Each row is a point. Each copy is the shape, with its points in the same order, stretched, turned, moved and blurred by noise. Say if it was mirrored as well.

Shape, 6 rows:
[[ 15  29]
 [-23  19]
 [-10  39]
 [-63  -9]
 [ 24   7]
 [ 10 -57]]
Copy 1:
[[  4  22]
 [ 32 -20]
 [ 33   5]
 [ 39 -76]
 [ -9  13]
 [-49 -39]]
Copy 1 is: mirrored
Copy 2, 6 rows:
[[ 39   4]
 [  9  38]
 [ 37  34]
 [-40  67]
 [ 21 -18]
 [-52 -33]]
Copy 2 is: only turned
Copy 3:
[[  1  26]
 [-35  19]
 [-17  40]
 [-68  -2]
 [  1   6]
 [ -8 -51]]
Copy 3 is: only turned

Shape (9 x 3):
[[ 19  25 -58]
 [-30  11  75]
 [ 17 -23 -34]
 [ 12  11 -29]
 [ 40   4  35]
 [ 33 -11  14]
 [-14  -1  -7]
 [ 39  -4 -52]
 [-38 -20  30]]
Copy 1 (9 x 3):
[[-31  78  20]
 [-13 -51 -65]
 [ -4  28  21]
 [-21  43   4]
 [ 39  -5 -40]
 [ 27   2 -19]
 [-29   3   2]
 [  0  58  23]
 [-27 -47 -19]]
Copy 1 is: mirrored
Copy 2:
[[  3 -17 -60]
 [-21  31  58]
 [ -6 -63 -24]
 [ -7 -19 -35]
 [-63 -21   5]
 [-39 -40   7]
 [  5 -20   3]
 [-21 -54 -44]
 [ -1 -14  44]]
Copy 2 is: mirrored
Copy 3, 9 rows:
[[-16  20 -66]
 [ 57 -18  60]
 [-27 -20 -42]
 [ -7   4 -42]
 [ 42 -45 -17]
 [ 18 -42 -21]
 [ -5   0  -7]
 [-23 -12 -72]
 [  3 -14  45]]
Copy 3 is: only turned
Copy 4:
[[-54  18 -19]
 [ 80  18  60]
 [-30 -35  -7]
 [-29   4   0]
 [  0  -4  74]
 [ -8 -22  48]
 [  9  -3  -6]
 [-63 -21  -4]
 [ 59 -18   9]]
Copy 4 is: mirrored

Shape, 12 rows:
[[ 37 -48  -6 -17   5   4]
 [ -7  -5  -1  16  10 -26]
 [ 12 -19  -9  29 -23  12]
 [ 51 -21  63   7  23 -28]
 [-54  55  27 -89  12  48]
 [  2  23 -31  -6 -35  -2]
 [ 57   0  -6  21   4  -8]
 [-30 -20 -29  24 -23  -8]
 [-12  58  66 -65  37  30]
 [ 10  10 -29  -7  16 -29]
 [ 18  16 -21 -18 -53 -56]
 [ 34  44  69 -47  30 -24]]
Copy 1:
[[   4  -21  -25    9  -18  -19]
 [   3   26   17    4  -19  -18]
 [ -25  -12   19   18    6  -12]
 [  33   21   -5   -4   49  -51]
 [ -43   20  -25 -120   -5   11]
 [ -43   22    5   14  -20    9]
 [  -1    6    4   31   28    0]
 [ -22    2   40    6  -46  -15]
 [ -10   31  -20 -109   43   -3]
 [  -4   36   -1    8  -23    6]
 [ -47   61  -11   34  -27  -26]
 [   5   58  -29  -50   52  -32]]
Copy 1 is: mirrored
Copy 2:
[[ 17 -39   0 -46  24 -41]
 [-31 -16   9  12  -2 -10]
 [ 13  -9 -31  16 -10 -20]
 [ 35 -41  66  -6  31 -56]
 [  2  18  58 -28 -34 109]
 [-11  23 -25   7 -43   3]
 [ 17   9   2   8  20 -61]
 [-28 -15 -42  12 -18   3]
 [ 13  13  96 -17  -3  55]
 [-36   1   2 -12  -3 -17]
 [ -7 -10  14  -1 -71 -37]
 [ 29  -5 115 -12  -1  -9]]
Copy 2 is: only turned
Copy 3 (12 x 6):
[[ 39 -38  21  28 -26 -54]
 [ -5  -3 -25  19   7  -5]
 [ 19 -49 -30  31   1   6]
 [ 27  -2  18  72  29 -74]
 [  1  22  80 -32  40  57]
 [ 29  -9 -21 -21  17  25]
 [ 51  -5 -16  49  10 -20]
 [-14 -31 -48 -13  -3  11]
 [  9  41  83  30  58  19]
 [ 23  14 -18  -5 -12 -12]
 [ 42  -6 -25 -49  33 -29]
 [ 32  48  53  40  66 -40]]
Copy 3 is: mirrored
Copy 4 (12 x 6):
[[ 11  23   0 -61  24 -31]
 [-16  -4  -3   9  22  -1]
 [-11  35  27 -10  -4 -21]
 [ 12 -48  40 -27  48 -78]
 [ 39 -36 -37 -28 -73  55]
 [  3  37 -19  25 -40  -6]
 [ 23  12  26   5  29 -54]
 [-41  38 -11   6 -11  21]
 [ 55 -75   0 -21 -28   6]
 [  9   6 -28  20  21   3]
 [-10  20 -43  43 -32 -47]
 [ 48 -82   1   2   6 -56]]
Copy 4 is: mirrored

Shape, 12 rows:
[[ 33  46 -16 -10 -67  34  30 -16  11]
 [-36 -60  52  25   5 -22 -33  17  43]
 [-15  34 -44  40  31   6   9   2  11]
 [-53  42 -37 -22  39   7  46  -3   1]
 [-16  17 -20  -9  34  34   9  13  -8]
 [-17 -53  19   3 -28 -59 -14  17  32]
 [ 71  64 -19 -26  -2   3  37 -22  -7]
 [-27 -34  44  37 -22 -36  -2 -22 -11]
 [ 43  -9 -41  -6 -19  23  48 -21 -12]
 [-18 -40   4  16 -17 -35 -18 -32  47]
 [-32  29 -51 -13  21   4 -22   6 -30]
 [-32 -41  19  38 -18 -49   0  40  23]]
Copy 1 (12 x 9):
[[  5   9   7 -20 -26  73 -12 -29  50]
 [-53 -56  23 109  -8 -76  20 -20 -22]
 [ -9  66 -33  55  61  36   1   5   2]
 [ 40  52  50  18  80  39   8  20 -33]
 [ -9  16  19  -3  59  -1  -9  19  10]
 [-18 -65 -14  74 -41 -12  29 -27 -56]
 [ 73  27 -49 -49   4  19   8 -10  47]
 [ -9 -10  10  66 -64 -27  14 -18 -41]
 [  5   4 -26 -23 -14  47  39  36  29]
 [-18 -19   2  69 -11  -8  84 -43 -10]
 [ -9  32   5 -27  51  27  -5 -12 -39]
 [-31 -62  -7 106 -24   6   1  -7 -61]]
Copy 1 is: mirrored
Copy 2:
[[  5  25 -31 -13   0  -6 -52  78  23]
 [ -1 -46  -7  53  25  59  44 -39  41]
 [-21  20   8  51 -19 -22 -19  12  -5]
 [-59  13  22  -4 -23 -38  15  14 -24]
 [-25  18  16   1  11 -13 -13 -15  -8]
 [ 14 -55  16  42 -11  62  42  17  27]
 [ 30  20  10 -13 -21 -51 -38  58  35]
 [ 11 -24  12  48  44  35  49  31  36]
 [ 40  14 -10  -8 -10  -9 -10  59 -22]
 [ 11 -61 -26  48   0  21  26  29  14]
 [-39  -1  46  12  11 -15 -27  20 -24]
 [ -3 -19  26  61 -10  70  45   3  28]]
Copy 2 is: mirrored
Copy 3:
[[-36  51 -12   0 -47  43 -50  11 -10]
 [  4 -97  59  27 -37 -33  28 -36  14]
 [ -5 -24  -7  25  54  16 -29  23  16]
 [-38  -2 -34  -9  37  10   5  42  19]
 [-12 -17 -19 -24  31  28   4  18 -18]
 [ 11 -41  60  38 -51 -53  18   1  22]
 [-45  71  12 -17   8   0 -63  29 -19]
 [-11 -17  56  41 -29 -28  18 -32  47]
 [ 10  41   1 -22  -5  41 -28  40   7]
 [ 16 -56  34  15 -39 -44 -12 -15  44]
 [ 10   0 -47   6  33  -7  -2  20 -11]
 [  1 -48  61  66 -18 -25  27   6  24]]
Copy 3 is: only turned

Shape, 15 rows:
[[ -5   4   2 -27  23   6   1 -38   9 -39  -3]
 [  6   6  33  30  -6 -13 -28 -21   5  -3 -18]
 [-24   5  25  24 -16   0  -3 -48   6  -1 -23]
 [  3 -21  20  24  13 -10 -31 -24   9 -25  22]
 [ 59  -6 -67  11 -49   6  18 -36 -20 -27 -20]
 [ 11  -8  -4   6   3  54 -20 -19  28 -22 -11]
 [-18   9  13  32  13  -8  49  31  -8 -13  15]
 [ 18  20  12   2   0  66 -18  24 -77 -34   5]
 [ 29  35  35  34   2   6  -4 -41   8 -26 -11]
 [ -3 -48 -18  10   9  40 -16 -50  16 -54  33]
 [ -6  29 -73  47  23 -10  21 -46   7   2 -18]
 [-18  28  20  25 -33   7 -25 -25  13 -59   8]
 [-11  18 -16  32   0 -10   0 -48   5 -11 -23]
 [ -4  29  14  25  -5  10  25 -28 -10   9  55]
 [-22  11 -22 -81   0 -15 -28 121  14 -21   6]]
Copy 1:
[[  -5   13   13    7   40   32  -28  -24   14  -30  -13]
 [  -6   19   23    0  -23   38   -8  -28  -31  -22  -24]
 [  11   -4   11  -15  -19   64  -27  -31    2  -13  -12]
 [  22   30   22   22    1   20  -15  -15  -42  -41   -5]
 [  24   -4  -48  -35  -31   -3   14  -33   44  -75  -57]
 [  12   40   20   -2   14   40  -40   25   17  -33  -54]
 [   8  -32   10   19   14   42   47   22  -23    9    1]
 [  13  -13   30  -63   37   15    9   47  -51  -50  -55]
 [   8   32   10   -2    3   66    9  -32  -23  -31  -65]
 [  53   19   -2   16   15   29  -52   13    8  -73  -14]
 [   9  -17  -72   -6   -6   18  -24  -21    9   13  -61]
 [ -15   18   -7    1   -7   84  -17  -14  -16  -50  -16]
 [   2   -9  -26   -6  -11   46  -25  -34    3  -11  -31]
 [  52   27   -1  -25   16   55   36   -1  -29    3   -4]
 [-111   33   42    5   42  -45   37   66   13   21   35]]
Copy 1 is: only turned
Copy 2 (15 x 11):
[[  2  25  -2   2  -6  -9  46 -13 -31 -56 -27]
 [ -8   1 -28   7  46   8 -19  -4   9 -21 -18]
 [-33  17  -6   0  29  19  -9  -9  13 -25 -53]
 [-16   8 -32   7  25 -24  30  -2  18 -35   1]
 [-20   7 -77  36 -68  20 -35  14 -26 -42  -6]
 [-24  24 -17 -37  16  19  28  25 -11 -48  -7]
 [ 15  39   0  24 -20   8  22  45   0  48 -16]
 [-46  -4  28  23 -10 -26  -2  84 -75 -31  22]
 [  2  52 -27  22  48  15  -5  -2 -13 -34 -19]
 [-55  26 -32 -13 -19 -23  69  17  14 -67 -10]
 [-36  46 -77   2 -21  20  21 -31 -42  49 -34]
 [-14  47 -23 -15  21 -45 -10  26   0 -44 -23]
 [-26  28 -43   3   8   8   5 -18 -14  -4 -42]
 [-39  62  18  27 -13  -8   3 -11   4  15   7]
 [ 91 -36  22 -56 -49 -66  -3  50 -60   9  38]]
Copy 2 is: only turned
Copy 3, 15 rows:
[[  7   9   2 -29   6 -20 -19 -32  21 -26  17]
 [-13  19  10  12  -9  11 -22  -4  22  11 -41]
 [-20  29 -18   7 -16  21  -6 -34  13  14 -24]
 [-24   0  49   8   3 -10 -25 -31  29  16 -12]
 [ 40 -12 -32   4 -75 -16 -26   5  -9  47  16]
 [-32 -16   1   3 -25  13 -40  -1  44 -13  18]
 [ 13   1  34  -5  11  35  42  -7   1   8  23]
 [-15   3  42  35 -58   7 -30  25 -28 -64  14]
 [ 23  41   5  19 -23  12 -23  -5  45  12  -8]
 [-38 -22  41  -8 -22  -9 -49 -61  37  14  38]
 [ 26  19 -42  23  26   5  -7 -18   9  48  49]
 [-32  56  24 -19 -16  -6 -13 -24   9  20  10]
 [  3  29 -26  12   4   6 -16 -27   9  27   3]
 [  2  36  32  30  -4 -16  45 -27  23  19  21]
 [-50 -42  32 -90  46 -38  30  66 -43 -58  18]]
Copy 3 is: mirrored
